Each point is reached from the start by the listed moves, each made once or not at all, plus a little noise. Say if it took an odd or an even number of moves. Then give how often each move was made.

Moves:
(1): 49, 23
(2): -15, 59
Start: -10, -14
Points:
25, 71 -> even (1, 1)
-10, -12 -> even (0, 0)
-22, 47 -> odd (0, 1)

Moves:
(1): 31, -8, 31, -18, 10, 0
(2): 1, 33, 12, 3, -22, 18
(3): -12, -26, 30, -43, -28, 10
(4): -4, -2, 32, 36, 0, -9
(5): -20, 17, 15, 2, 25, 3
(6): 0, -21, -24, 3, 12, 39
Start: 23, -2, -12, 4, 32, 1
Points:
50, -11, 15, -14, 41, 0 -> odd (1, 0, 0, 0, 0, 0)
14, -19, 95, -18, 43, 7 -> even (1, 0, 1, 1, 1, 0)
50, -12, 54, 21, 46, -12 -> even (1, 0, 0, 1, 0, 0)
9, 2, -15, 19, 70, 42 -> even (0, 0, 0, 0, 1, 1)
38, 21, 17, -7, 54, 64 -> even (1, 1, 0, 0, 1, 1)
32, 41, 79, 31, 42, 19 -> even (1, 1, 0, 1, 1, 0)

Moves:
(1): 22, -24, 19, -6, 8, -3, -3, -21, 4, 14, -15
(2): 0, -6, -7, 17, 21, 23, 16, -23, -27, 5, 9
(3): -10, -13, 13, -12, 6, 2, 13, 9, 6, -9, 5
(4): -1, 6, 17, 14, -19, 5, 23, -14, 14, 9, 3
(5): -18, -14, -10, 4, -4, -14, 5, -15, -7, -5, -4
(6): -20, -6, -1, 19, 14, 16, -10, -13, 19, -6, 3
(7): 0, -2, -25, -23, -14, 9, 24, -2, 4, 20, -5
(8): 24, -25, -4, 17, 5, 8, 1, 13, -6, 21, 20
(9): -7, 12, -11, -12, 12, -32, 5, -9, 31, -9, 15
(10): -21, 10, 46, -10, -14, -1, 18, 5, 3, 39, 6
(11): -7, -6, 5, -12, -18, 6, -1, -26, -11, -1, 25
Start: 8, 7, 13, 1, 15, 0, -10, -12, -19, 19, -1
Points:
4, -22, 53, 19, -4, 23, 0, -87, 3, 34, 15 -> even (1, 0, 0, 1, 0, 1, 0, 0, 0, 0, 1)
-7, -30, 49, -37, -20, 24, 43, -10, -19, 87, 50 -> odd (0, 0, 1, 0, 0, 0, 1, 1, 0, 1, 1)
-46, -50, 77, 4, 29, 28, 29, -95, -33, 53, 29 -> odd (1, 1, 1, 0, 1, 1, 0, 0, 0, 1, 1)
-25, 4, 15, -6, -15, -33, 24, -75, 8, 14, 36 -> even (0, 0, 0, 1, 1, 0, 0, 0, 1, 0, 1)

Moves:
(1): -4, 5, 29, 9, -16, 20, -5, -3, 13, 7, 8, 11, 11, 25, -21, 6
(2): -17, 7, -11, 13, -9, -10, -18, 7, -12, 8, 7, 11, -17, -14, 6, -27
(3): -20, 25, 3, 5, -10, 6, -7, 1, -6, 5, -5, -7, -2, -15, -10, 12
(4): 7, 15, -28, 10, 3, -9, -22, 14, 31, 3, 5, -24, 1, 1, 15, 1
(5): -3, 13, 3, -6, -3, -34, 8, -6, 13, 14, -9, -12, -10, -10, -11, -21
(6): -9, -18, -7, 18, 30, -10, -26, -7, -8, -7, 7, 5, -16, -10, -1, 12
(7): 6, 3, -10, 8, 7, -10, -12, 14, -15, 7, -13, -14, 12, -4, -9, 14
(8): 15, 18, 10, 15, 0, 29, -4, 6, -1, 26, 5, -4, -9, -11, -4, -13
(9): 13, 13, -7, -9, -7, -6, -4, -19, 0, -17, -16, 21, -6, 6, 23, -3
(10): 2, -5, 7, -23, -4, -4, -2, -6, 11, 8, 10, 12, 7, -2, -2, 22
(11): -13, 17, -8, 9, -15, 17, 7, 0, -5, 5, 44, 19, 13, -3, 0, 18
(12): -10, -15, 12, 3, -13, -5, -10, -10, -8, 28, 15, -16, 0, 18, 31, -20
(13): 10, -16, 5, 10, -33, -14, 7, -3, 26, -34, 4, 24, 8, -6, -4, 0
(14): 1, 9, 16, 9, 13, -6, -1, 5, -10, 0, 13, -17, 49, -17, 19, -4
Start: -5, 3, 10, 2, 13, 16, 8, -11, -15, -11, 14, 7, 22, -3, 8, -11
Points:
-16, 30, 40, 45, -49, -14, -8, -11, 49, 12, 95, -5, 92, 4, 39, -33 -> odd (1, 0, 0, 1, 1, 0, 0, 0, 0, 0, 1, 1, 1, 1)
9, 55, 56, 45, -40, -7, -14, -23, 16, -6, 23, 39, 50, -29, 20, -76 -> odd (1, 1, 0, 0, 1, 0, 0, 1, 1, 0, 0, 0, 1, 1)
7, 89, 36, 42, -4, 53, -32, -6, 12, 10, 24, -11, 66, -14, 29, -11 -> even (1, 0, 1, 1, 0, 0, 0, 1, 1, 0, 0, 0, 0, 1)
-54, 37, -6, 56, -19, -62, -70, -4, 3, 24, 93, -13, 69, -63, 45, -3 -> odd (0, 1, 1, 1, 1, 1, 1, 0, 0, 1, 1, 1, 1, 1)
5, 38, -8, 34, -63, 13, -40, -23, 26, 14, 88, 49, 22, -15, 75, -33 -> even (0, 1, 0, 1, 0, 0, 0, 1, 1, 1, 1, 1, 1, 0)
-16, 35, 28, 14, -58, 1, -34, -19, 3, -24, 9, 67, 33, -12, -5, 12 -> odd (1, 1, 1, 0, 0, 0, 1, 0, 1, 1, 0, 0, 1, 0)
-31, 69, 17, 46, -9, 46, -65, -17, -38, 31, 61, 59, 16, -33, -7, 27 -> odd (1, 1, 1, 0, 0, 1, 1, 1, 1, 1, 1, 0, 0, 0)

Moves:
(1): 4, 9, -3, 12, 5, -4, 0, 2, 0, -6, 1, 12, 13, -1, 8, -6, 1, 9, -4, 5, 1, -11, 2, 3, -18
(2): 4, 24, 7, -11, -6, -11, -8, -14, 9, 2, -2, 0, 10, 7, -5, 9, 10, -15, 10, -5, -2, 10, -2, 0, -8
(3): -9, 10, 10, -4, 2, -8, 15, -9, 6, -13, 7, 14, 16, 2, -4, -9, -8, 7, 6, 7, -1, 1, -15, -11, -2
(4): -4, -2, -4, -12, -1, -5, -7, -5, -16, -1, 0, 12, 8, -7, 1, -22, -6, -13, -13, -3, 11, -11, 12, -19, -4
(5): -6, -4, -3, -9, -7, 3, -16, -7, -10, -20, 9, -4, -14, -6, 2, -1, -4, -6, 6, -23, -9, 13, 16, -5, 10
(6): 1, -11, 20, 6, -35, -3, 2, 0, 7, 5, 4, -4, -10, -7, 11, -4, 21, -25, 16, 7, 12, -19, -2, 5, 17
(7): -2, 5, 9, -7, -4, 4, -11, 14, 5, 17, -9, -21, 4, -1, -7, 15, 22, -2, -4, -4, -15, 7, -9, 0, 5
(8): -1, 6, 4, 3, -2, 8, 13, 0, 2, -11, 3, -9, -17, 5, 5, -5, 2, 3, 2, -1, -5, -3, 2, 5, 0
(9): -6, -1, -3, 0, -7, -3, -24, 13, 3, 8, 0, -8, -1, 4, 0, -4, -1, 4, 7, 4, 8, 6, -12, 1, 4
(10): 7, -1, -4, 16, -16, 13, 37, 6, -19, 0, -1, 13, 3, -11, -14, 3, -3, 0, 11, 10, 10, -14, 2, -10, -3
(11): 5, 3, -10, 21, 5, 2, -10, 7, -9, -2, 8, 11, -11, 21, -4, 10, -2, 24, -4, 0, -5, -6, -18, 5, 3
(12): 0, 3, -9, -3, -10, -2, 5, 15, 12, -3, 9, 3, -2, -8, -7, 3, -4, -3, 2, -11, 6, 8, 6, 1, 19
(13): -18, -10, -11, 10, -19, -1, -7, 1, 1, -8, -12, -3, -1, 1, 0, 11, 9, 1, 3, -9, -1, 1, -8, -2, 5
(14): -9, 2, 4, 8, 6, -3, -5, -4, -15, 1, 7, -6, 2, 12, -8, 2, -4, -14, 9, 6, -3, 13, 0, -8, -1
(15): 5, 1, -3, -12, -7, 8, 16, 15, -5, -5, 9, 5, -1, 0, -3, 10, 12, -10, 5, -7, -1, 16, 7, 9, -17
(16): -18, -6, -4, 1, -2, -5, -8, -8, 1, 0, -6, 2, -1, -8, -12, 8, 5, -7, -9, -2, -7, -10, 7, 7, -7
(17): -4, -1, -7, -2, -10, -4, 7, 3, -7, 23, -7, 5, 18, 6, -2, 8, 1, -6, 1, 5, -12, 4, 0, 5, -17
(18): -4, -7, -34, 0, -2, 4, -5, 14, -8, -6, -12, 7, 1, -5, -18, 7, 12, -7, 10, 2, -10, -21, -13, -21, 28
(19): -4, 1, 2, 9, 21, -5, 2, -8, -6, 2, 4, 3, -16, -9, 7, -8, 14, 7, -7, -10, -3, -26, -8, 6, 9
(20): -8, 3, 23, -5, -12, 4, 15, -6, 7, 3, 3, -2, 16, 2, 3, -5, -4, -9, 17, 8, 14, 3, 7, 1, 15
(21): 9, -1, -5, -14, -3, -9, 5, 4, 1, -7, 6, -3, 8, 2, -6, 3, -10, 3, 4, -2, 6, -2, -7, -6, 10
(22): 1, -12, 11, -22, 4, -2, -11, -1, 12, 6, 9, -16, -7, -4, 23, -5, -2, -4, 3, 7, 20, -10, 11, -15, 1
(23): 4, -5, -9, 4, 2, 5, -5, 4, 6, 5, -2, -1, -3, 7, -7, -20, -1, 5, -6, -7, 0, -1, 5, 1, -13
(24): -9, 3, 2, 7, -7, -5, -8, -5, -1, 1, 10, -5, 0, 1, -4, -2, 6, -2, 3, 8, 7, 12, 2, 5, 4
Start: -14, 0, -11, 10, -6, -14, 5, 19, -30, -14, 2, 6, -5, 5, -15, 10, 8, -29, -6, 17, -13, -2, 1, -5, 8
Points:
-44, 15, -22, 4, -36, -7, 35, 52, -21, 3, -1, -4, 29, 24, -60, 6, 26, -56, 29, 22, -41, 8, -17, -33, 41 -> odd (0, 0, 1, 0, 0, 0, 1, 1, 0, 0, 0, 1, 0, 1, 0, 0, 1, 1, 0, 1, 0, 0, 1, 0)
-55, 33, -16, 27, -52, -43, 15, 11, -9, -17, 3, 49, 52, 26, -37, 40, 16, -28, 15, 15, -22, -1, -21, 1, -4 -> odd (1, 1, 1, 0, 0, 0, 0, 0, 0, 0, 1, 1, 1, 0, 0, 1, 1, 0, 0, 1, 0, 0, 0, 0)
-57, 11, 19, -38, -81, -56, -41, 24, 2, 32, 16, -9, 30, -12, -21, 6, 51, -95, 16, 30, 13, -2, -3, -27, 20 -> odd (0, 1, 1, 1, 0, 1, 1, 0, 1, 0, 0, 1, 0, 0, 0, 1, 1, 0, 0, 0, 0, 1, 0, 1)
-39, 2, -53, 46, -15, 6, 40, 58, -91, 5, -4, 14, -23, 14, -71, 60, 69, -41, 8, 16, -64, -42, -29, -7, 9 -> even (0, 0, 0, 0, 0, 0, 1, 1, 0, 1, 1, 0, 0, 1, 1, 1, 1, 1, 1, 0, 0, 0, 0, 0)
-51, -5, -11, -22, -91, -32, -40, 24, -8, -3, -2, -18, -9, -12, -4, 2, 62, -91, 1, -26, -15, -25, 38, -21, -3 -> odd (1, 1, 0, 1, 1, 1, 1, 1, 0, 0, 0, 1, 1, 0, 0, 1, 1, 0, 0, 0, 0, 1, 1, 0)
